Each row is a point. The points of each table are mixes of a few directions, plus a little noise. Count the directions of each table, and those that both share. Where both have some left over, give the other angles between the two spaces (their principal angles), to ten degrees, smallest first.
In the rows, zero is written as 100.

First (5 x 3):
[69 87 128]
[59 110 49]
[114 92 132]
[137 115 68]
[124 96 123]
Second (6 x 3):
[50 107 57]
[120 97 117]
[127 97 123]
[129 96 125]
[48 107 56]
[126 97 122]
Directions: first 2, second 1, shared 1

First (7 x 6):
[179 93 120 58 60 153]
[65 104 111 104 88 93]
[79 101 69 132 152 64]
[64 104 83 125 130 70]
[139 97 119 74 67 133]
[66 103 97 114 109 81]
[110 98 104 94 94 107]
Second, 8 rows:
[84 90 123 71 98 110]
[86 131 97 93 92 41]
[80 118 112 77 93 61]
[95 77 118 83 102 136]
[148 72 65 160 115 168]
[82 127 105 83 92 46]
[137 97 63 154 109 122]
[90 88 117 79 100 115]
Directions: first 2, second 2, shared 0; angles 50, 60

First:
[105 104 109 103 90 113 87 97 85 116 110]
[112 124 103 109 106 95 88 108 99 102 89]
[105 126 42 137 88 113 110 82 34 92 76]
[104 124 50 122 116 79 123 103 90 66 59]
[113 121 115 110 92 113 75 102 81 122 106]
[124 158 68 133 122 76 97 116 92 78 51]
[76 46 117 63 110 85 127 102 157 81 117]
[109 96 170 84 78 130 52 102 99 157 148]
[79 52 116 70 101 96 119 96 136 93 121]
[88 54 171 51 107 93 89 114 174 115 140]
[87 92 37 120 90 107 134 77 52 78 83]
Second:
[124 112 106 128 43 35 134 153 87 172 78]
[90 104 82 98 105 137 68 85 116 33 126]
[56 87 144 139 143 83 114 119 86 90 130]
[147 75 101 122 102 72 97 57 100 144 62]
[116 88 79 49 74 124 91 131 103 70 91]
[115 119 73 83 85 118 90 78 110 99 93]
[111 112 108 69 132 137 112 66 123 82 122]
[45 103 103 113 117 94 93 111 77 108 97]
Directions: first 3, second 6, shared 0; angles 50, 70, 80

First (9 x 14):
[103 110 77 114 95 107 136 118 130 77 79 54 125 121]
[99 98 105 97 101 99 92 97 93 105 105 110 94 95]
[97 91 122 87 104 94 66 83 72 121 120 143 76 80]
[101 104 90 106 98 102 116 108 113 90 91 80 111 109]
[97 89 127 84 106 92 58 80 65 126 124 153 72 75]
[101 101 98 102 100 101 104 102 103 98 98 95 102 102]
[99 97 107 96 101 98 90 95 91 106 106 113 93 94]
[106 120 51 129 90 114 175 137 162 53 56 5 151 145]
[98 91 124 86 105 94 63 82 70 123 121 146 75 78]
Second (10 x 14):
[113 104 127 84 66 61 112 86 87 119 65 72 79 101]
[108 89 124 73 88 62 107 80 75 108 79 62 86 119]
[104 81 152 77 85 59 109 66 66 94 71 54 79 141]
[111 86 102 78 101 57 108 60 73 108 77 63 77 128]
[91 117 88 129 101 140 95 129 128 94 117 141 115 74]
[100 115 54 135 115 123 99 94 122 101 105 138 93 86]
[106 104 96 86 90 91 101 112 101 115 99 93 105 84]
[80 102 123 125 109 153 90 134 119 70 130 133 127 95]
[100 103 66 113 118 111 97 93 108 99 108 116 98 98]
[87 99 68 100 128 145 83 145 120 92 149 128 140 74]
Directions: first 1, second 4, shared 0; angles 90
